Each wall is flat, endless, passes through zero and stands at right angles to its row. A trip goes straight from one point to another. List the walls that it crosses, first one first.
(in the rows, 128 means zero)

Walls:
(1): [ 98 159  82]
(2): [ 64 128 101]
(3): [107 125 120]
(4): [145 157 146]
Trips:
[ 64  56 108] to [123  95 202] -> 1, 2, 3, 4
[108 108 133] to [ 65  98 121] -> 1
[159 138 100] to [118 141 141] -> 2, 3
[ 86 162  97] to [ 89 142 152] -> 4
[194  81 147] to [164 122 140] -> none
[ 73 105 226] to [146 130 157] -> 2, 3
[ 39 153 148] to [137 163 171] -> 4, 1, 3, 2
[138 191 114] to [102 126 116] -> 2, 3, 4
[100  79 137] to [118 152 190] -> 4, 2, 3

Walls:
(1): [177 136  82  73  65 171 154  66 138]
(2): [142  56 165 113 151 131  90 157 132]
(3): [147  94 107 194  30 142 162  65 128]
(4): [ 91 102 101  42 155 107  87  69 203]
(5): [105 128 152 138 161 161 160 110 124]
Trips:
[103 106  98 115 117 168 173 158 128] to [ 59  95 175 158 165  99  81 128 138] -> 2, 1, 3, 4
[ 86  35 133 155 127 130 134 147 152] to [152 173 163 160 119 119 188 169 166] -> 4, 2
[112  80 164 101 130  87 144 133 122] to [123  89 114  83 187 225 124 126 144] -> 1
[104 108  90 112 163 156 162 123 162] to [129 115 218  58 169 112 165 135 156] -> 2, 1
[139 138 128 124 116  44  98 175 106] to [116  48  87 150 163 129  72 150 161] -> 4

Walls:
(1): [103 130  82 131 119  81 116 113 148 103 175 142 123 131 142 141  91 200]
(2): [ 86  99 156 145 135 143 154 165 126 119  90  65 166 106 146 167 159 132]
(3): [109 191 124  92  92 120  95 143 185  64 135  49 156 239  80 194 101 108]
(4): [165 114 147 130  91  97 142 106 103 172 154 103  88  95 129 156 130  93]
(5): [118  94 107  62 108  62 137 120 144 171  66 165  81 130 176 130 107 153]
(6): [103 160 153  97  23 126 133 133  86 135 210 186  75 155 208 123 136 127]
Trips:
[177 165 142  70  93 163 131 142 116 130 102 167 185 105  62 205  80 101] to [141 155 147 116  95 163  80 195 125 117 119 130  69 108  91 177  93 121] -> 6
[107 114 109 194 152  49 144 180  99  90 123 164 210 111 114 199 118 112] to [ 98 131 154 151  73  86 148 118 139 146 146 188  98  58  96 142 124 192] -> 3, 4, 5, 6, 2
[130 140 101 112 133  91 148 126 102  60  63 119  44 135 191 104 106 124] to [159 115 129 207 164 143  91  97 134 153  61 137  99 123  40 107 131 167] -> 6, 1, 5
[138 136 128 148  91 126 168 159 150 101 161 187 163 135 130  30 154 140] to [124 141  90 120 122 146  82 165  85  66 118 135 142 141 189 127 172  50] -> 1, 3, 2

Walls:
(1): [ 94 171 109  94  97  90 139 125  91  99 158 144 150 131 192 126 119  97
 156 105 122  63 119 130 106 167 205 144 110 150 138 117 184 115 181 159
  95 109 127 172 139 100 152 170 144 134  95  91]
(2): [132 154 119 138 106 143 184 191 130 133 128 134 142 170 178  70  94 129
 100 141 176  76 176 157 151 206 160 142 103 161 137 152  84 139 103 124
 152 125  55 105 120  97 152 145 149  79 124 120]
(3): [126  97 100 137 221 134 145  98 155 112 105 140 107  83  70 111 139 176
 240 118  87 141 138 138 140 165 103 117 133 193 166 125  60 135  76 124
 131 170 121  97 106  97 172 123 143 109  92 136]
(4): [135 182  99 110  59 148 102 199 107 203  97  92 134  95  36 156  59  99
 128 130 122 170  88 176 153 103 101  70 120 179 108 125 154 126  93 188
 117 120 120 173  87 166 127  71 178 149  84 149]
(5): [206 128  83 133 128 115 114 104 144 134 171 138 133 136 193 183  95 155
 145 125  68 107 153 144 106  47  99  89 170 130 151 165 112 109 118 143
 133 119 115 147 159 146 163  74 132  88 123 126]
(6): [140  99 153  85 120 202 171 153 162  99 141 108 156  59 193 165 164 136
 137 104  63 129 139 136 191 177  56 131 123 146 128 134 107 137 147 151
 185 123 159 161  75 142 146  86 159 111  77  91]
(7): [102  51 115 191 189 129 161 106 135 141  66 162 107  82  60 140 118 158
 130 142  84  58 110 116 102 160 181 114 126 164 180 178  31 146 110 116
 178 125  99 109  99  99 122 132 132 103 152 111]
(8): [128 108 122  73 163 186 113 197  77  90 181 135 100  49  88  79 107  85
 130  77 148 137 112 169 151 141 209  84 166 173  72 121 168 168 135 115
 119  89 112  90 208 181 177 150 113  79 149 198]
Trips:
[114 133 170 105 124 111  84 166 166 135 110 155  85  82  65 101  88 124
 190 145 125  39  10 137 118 134 104  87 159 118  86 122 102 119 130 131
 104 102 159 112 136 186 131 177  90 157 138 134] to [131 128 159 152  72  84  47 151  78 104  56  76 129 204 109 110  75 181
 104 130 222 134 183 141 114 123 145  85 126  97 164 150 136 186 114 108
  38 119 131 111 206 177 134 143 155 130 121 118] -> 3, 7, 2
[188 118  63 216  80 100 154 130 115 154 145 115 148 194 142 147 133 161
 113 111  98 159 140 109 154 100 144 174 169 166 114 139 192  99 158 133
 146 182 115  42 127 185 143 166 141  99  74 200] to [171 151 129 121 114 154 154 124 153  76  58 124 142 113 137 207 125  79
 145 139 163 142  70 119 181 103 112  89 157 106  95 137 134 127 114 110
  84 161 121 154 120 228 114  48 146  84 177 168] -> 8, 2, 6

Walls:
(1): [114 126 150 125 108 169 142  92 131 124 162 156  96  89 136 102 158 113
 162 119 114 110 161 116 120 140 109 113 126 142 152 125 198 114 129 136
 121 128  68 159 110 170 121 143 142 135 120 110]
(2): [134 158 111 201 136  97 130 155 155 138 150 116 151 249 158  98 115 131
 160 107  62 123 121 126 136 139 182 131 101 105 130 123 119 173 145  87
 140 119  66 130  72  98 155  94 112 136 147 106]
(3): [154 179 161 145 189 122 201 118 144 115 114 151  84 117 100 190 119  84
  96 119 101 125 124 165 144 104 172 137 108 118 133 152 132 173 175 148
 152 101 153 133  73 125 166 146 105 177  80 152]
(4): [139 119 127 105 142 124 134  76 162  78 131 136 109 179  94 124 148 152
 126 104 112 105 148 176 145 114 156 122 106 143 118 128 151 157 146 119
 118 112 154 126 103  79 168  74  98 168 165 115]
(5): [131 128  91  71  77 183 115 191  92  70 118 100 135 198  42 131 159  91
 148  97 111 148 120 122 149  90 164 144 126 167 112 158 130  93 104 170
 159 130 110 115 153 192 122 100 100 118 136 201]
(6): [145 150 126 128 156 158 180  44  82 117 150 110 101 147 106 141 139 176
  67 183 120  89 114 116 133 106 123 114 136 118 151 166 208  93 129 155
 147 149 170 139 109 139 101 145  98 159 175 126]
(7): [124 140 230 137  91 170 112  84 134 168 197 144 130 129 133 177  74  99
 127 139 122 151 104 145 125 111 112 130 114 114 132 167 150 136 151 143
 136 151 137  61 142  82 159  79 123  45 122 112]
Trips:
[125 176 105 157  90  99 115 152 133 142  57  66  92 178  93 139 124 122
 101 127 128 126 111 134 121 169 111 165 104 161 170 138 104  98 126 104
 162 150 153 145 130 153 137 108 151 114 179 126] to [119 147 144 116 105  83 142  99 172 130 171 145 152 106 137 103 104 154
 143 135 117  86 137 108 160 158 132  94  84 130 139 135 134  97 164  97
 156  69 138 154  72  97 123 162 149 119 147 109] -> 4, 5, 1, 3, 7
[105  76  93 150 175 118  92 147 139 156 135 157 145 117  93 101 117 135
 114 122 120 150 160 180 177 116 110 116 107 129  80 134  97 161  93 141
 157 151 150 145 156 123 127 142 116 158  96 146] to [152 120  91  85 125  89 161 157 122 118 122 137 135 128 146 139 125 112
 109 141 167 105 137 103  71 107 125 121  82  78 152 161 121 173 113 136
 143 137 132 128 127 145 124  65 115 122 105  73] -> 5, 2
[158 107 129 210 181 122  80 151 148 125 146 149 123  74 114 177 129 116
  88 201 167 152 122 104 109 138  94 128 149 120  84 152 130 116 173 190
 104 105 106 120 173 119 180 113 148 120 142  99] to [156 120 110 133 150 114 151 148 119 149 157 154 102  97 102 175  93 160
  96 144 115 122 126 117 117 173 134 120 169 143 160 158 156 148  98 111
 121 113 115 148 146  78  76 142 152 125 100 199] -> 6, 7
[125 124 125 140 133 175 155 104 156  94 152 145 147  75 154  91  65 158
 137 168 150 137 129 142 107 141 149 151 131 130  95 147 153 134 119  92
 124 107 142 112 104 113 132  92 165 136  75 135] to [153 131 153 113  90 142  96 113 165 168 149 126 106 129 144 141 105 161
 111 127 140 140  88 127 137  83 122 105  94 167 161 132 133 116  99 138
 126 166 139 202 150 136 118 106 122 195 156 121] -> 6, 3
[169  72 114  85  86 112 143 168 160  67 181 128 112 111 159 134 130 108
 146 196 151 125 127 110 170 123  85 141 145 154 171 132  86 186 125 157
 146 121 118  93  72 169 105 119  99  79 143 111] to [130 184 145 111 134 171 151 151 126 116 166  72 118 111 141 102 138 145
 108 144 121 160 144 147  81 148 176 107 124 123 102 104  95 187  98  87
 116 125 130 113  92 154  74 156 103  85 148 160] -> 2, 1, 7, 3

Walls:
(1): [138 118 124 114 169 127 143 177 142 119  76 123 152 133 148  80 153 100
 145 134 128  97  91 103  90 183  83 137 114 114 118 174 139 139 163 120
 118 129 183 123 158 146  91 142 172 133  63 107]
(2): [ 65  99 131 125 122 147 155 120  96 125  97 146  94 123  90 122 157 110
 119  97 108 130 119 123 133 166 158 125  90 161  94 144 126 131 205 103
  84 144 139 115 121  79 113 153  76 135 195  98]
(3): [ 70 104  81 158 100 148 145 154 144  98 114 137 124  66 121 104 111 138
 131 106  79 165 183 161  81 149 103 113  54 117 186 114  59 119 180  92
 130 124 162 150 141 147 145 151 130 184 103  92]
(4): [ 51 161 161 138 133 176 101 231 122 171  57 134 170 171  64 110 133 163
  72 178  95  74  76 108 114 138 105  57 139 118 134  89  82  95 160 139
 126 134  80 172 180 160 168 115 135  54 128 100]
(5): [ 86 101 145 138  93 135 137  88  67  91 149 166 140 137 130 150 166 102
 120 129  88  70 115 127  94 128 105 102 121  87  76  73 115 137 178 154
 169 130 102 101 117 108 161 173 137 126  95 148]
(6): [130 132 102  98 121  85 129 185 132 179  38  75  67 116  60 112 126  82
 171  79 118 108  87 165 148 142  80 113 149 168  56  96 117 150 129 139
 125 157 192 129 167 153 111 121 130 146 137 100]
(7): [124 132 220 178  97  80 118 102 143 173  65 126 181  81 123 192 134  91
  98 123 106 148 155 142 175 113  91 116 133  73 140 125 140  88 147 103
 137 159 131 141  91 147 129  88 131 115  93 183]
(8): [119 106 106 117 132 125 119  80 140  91 182 148 125 159 102 156 117  65
 145  80  90  67 169 141 120 100 117 103  83 130 145 122 111 114 133 169
 132 107 116 136 133 144 101  77 116 172 148  72]
(9): [168  99 176 103 158 127 160 163 132 109 147 148 150 129 130 134  66 161
 101  37 107  89 143  89  92 192 106 155  90 135  23 155 157 150 198 127
 162  94 104  83 166  88 137 148 144  68 218 107]
(10): [170 137 185 135  95 115 123 130 166 156 185 114 163 121 162 119 103 140
  51  88 160 106 153 162 128 111  80  92 128 144 163 169  84 121 113 145
 175 145  99  81 166 153 136  83 106 152 166 160]
Trips:
[106 207 118 140  59 116 171 107 124 166 144 118  93 142  85 170  71 102
 134  99 124 142 177 121 105  96 132 170 111 188 139 141 174 102 109 155
  94  98 178 160 135  89 171  77 127 132 119 103] to [100  89 105 157 105 172 104  85 151 103 134 106  67 175 150 156 153 161
 147  94 109 170 156 166 132 161 188 183 136 151 118 168 129 116  98 118
 137 154 140 120 135  74 110  85  97 134 106 119] -> 7, 6
[ 94 112  92 221 133 162 131 144 116 135 145 134 145 159 131 177 136 123
 157 177 150 102  44  94 122  96 154 100 115  60 183 152 109 128 108 159
  96 137 147 117 131 116 147 122 164 179 141  85] to [145 114  73  87 104 129 149 173 136 119 217 164 109  90 134 147 126  72
 156 129  91 137 144 133 130 156 118 117  83 125  82 142 121  90 112 129
 203 118 112  45  67 137 123 125  81 178 177  59] -> 2, 1, 4, 10, 9, 6
[ 64 126 126 137 129 152 140 154 107 165 136  95 146 174 147 166 140 109
 174 207 110  92 141 142  56 100  73  73 175  56 178 159 125 153 166  94
 155 158 145  93 166 121 130  93 158 135 103 169] to [108 156 182 173 144 132 151 122 187 153 134 115  57 142 117 144 165 147
 149 128 126 148  67 107 116 128 124 127 159 162 148 133 105  86  97 165
 142 183 168 121  80 118  95 124 100 109  57 141] -> 6, 3, 10, 5

Walls:
(1): [146 135  79 167  94 170 120 107 166 139 106 183 128 166 124 164  63 162
 116 180 157 121 171 139 108 143 114 130 124  86 100  60 164 147 152 195
 128 152 135 133  56 113 121 101 130 151 136 115]
(2): [ 85 126 152 159 104 112 136 127  61 131 190 111 212 140  52 118  74 130
 164 124  83  86 158 165 102 116 143 143 132  98  97 164 156 219 109 117
 103 197   7 119 208 147 191 161 167 107 147 100]
(3): [165 148 163  56 172  95 205 131 169 153 200 161 148 129 187 162  83 175
 110 130 156  73 156 100 149 149 124  94 129 129 147 136  89 153 107 100
 126 120 123 165 192 133 148  76 177 148 152 147]
(4): [171 129  93 146  59 117 156 166 113 139 141 113 112 169 152 119  82 139
 131 112 120 125 129 130 120  68 166 136  33 149 128 149 144 167 136 127
  71 119 112 106 105 126 152 151  97  53 145 182]
(5): [135 112 170 165 173 165 110 142 182  94 104  96 124 154 135 106 148 102
  86 192 138 115 104 145  77  70 112 174 150 104 138 126 186 167 132 108
 132 154 130 184 155 141 105 111  60 159 140  90]
(6): [167  69  44 230  38  92 103  86 114 116 129  85 128 101 113 165 122 101
 127  81 145 145 151 139 178 197 139 173 136 178 163 156  52  55  55 124
 122 174 143 150 129  73 127  85 168  99  92 150]
Trips:
[105  81 183 128 152  89  96 162 133 196 123 113 123 131 151 126  89 120
 122 106 121  86 156  98 133 150  99 144 118  81 113 170 158  99 135 104
 157 214 155  99  97  70 102  69 128 146 134 128] to [156  58  79 135 147 126 142 104 143 136 112 115 113  75 164  62 134 147
 141  51 110 152 172 134 193 133 124 154  81 101 154 139 142  77 127 106
  66 111 125 120 189 104 116 125 143 184  98  89] -> 1, 5
[116 139 119 184 117 121 110 119  82 137 161 137  94 128 206 156 143 153
  53 115 200  52 172 173  86 180 162  95 120 159 158  43 155 118 128 136
 166 128 177 156 161 115 154  62  99 139 114 122] to [127  96  99  71 172 195 167 183  52 166 148 145  80  80 105 115 133  97
 185 132 117  94  63 105  83 116 120 133 105 150 105  88 134 207  92 169
  96 139  88 129 126 147 108 115 104 124 143  97] -> 6, 4, 2, 1, 3
[181 157 151 108 117 100  80 187 116 110 121 133 130 178 148 115  95 140
 111  59 169 140 201 139  91  37 106  77 203 127 142 171 132 119  54 212
 210 111 140 109  89 191  88 165 147  69 121 115] to [178 171 116 111  92 122 119  88 164 119  88 148  81 124 144 106  88 151
 121 134  83 118 148 136 126 148  67 106  90 161 161 142  97 198 183 172
 122 103  87 106 153 121 169 154 155  86 121 153] -> 3, 2
[ 94 155  92 148  68  60 147 141 162 154  90 126 128 146 133  72 122  98
  58 127  80 108 102  90  94 124 156  33 202 141  84 122 158 175 167 125
 178 134 150  85 141 195  97 133 125 116  97  91] to [171  58 130 156 160 124  80 200  95  58  80 110 110 118 120 219 131 101
 114 141  84 108 116 152 207  97 148 142 140  85 158 104 119 172  42 159
 129  78 128 177 186 195 160 152 183 187 154  94] -> 1, 6, 3
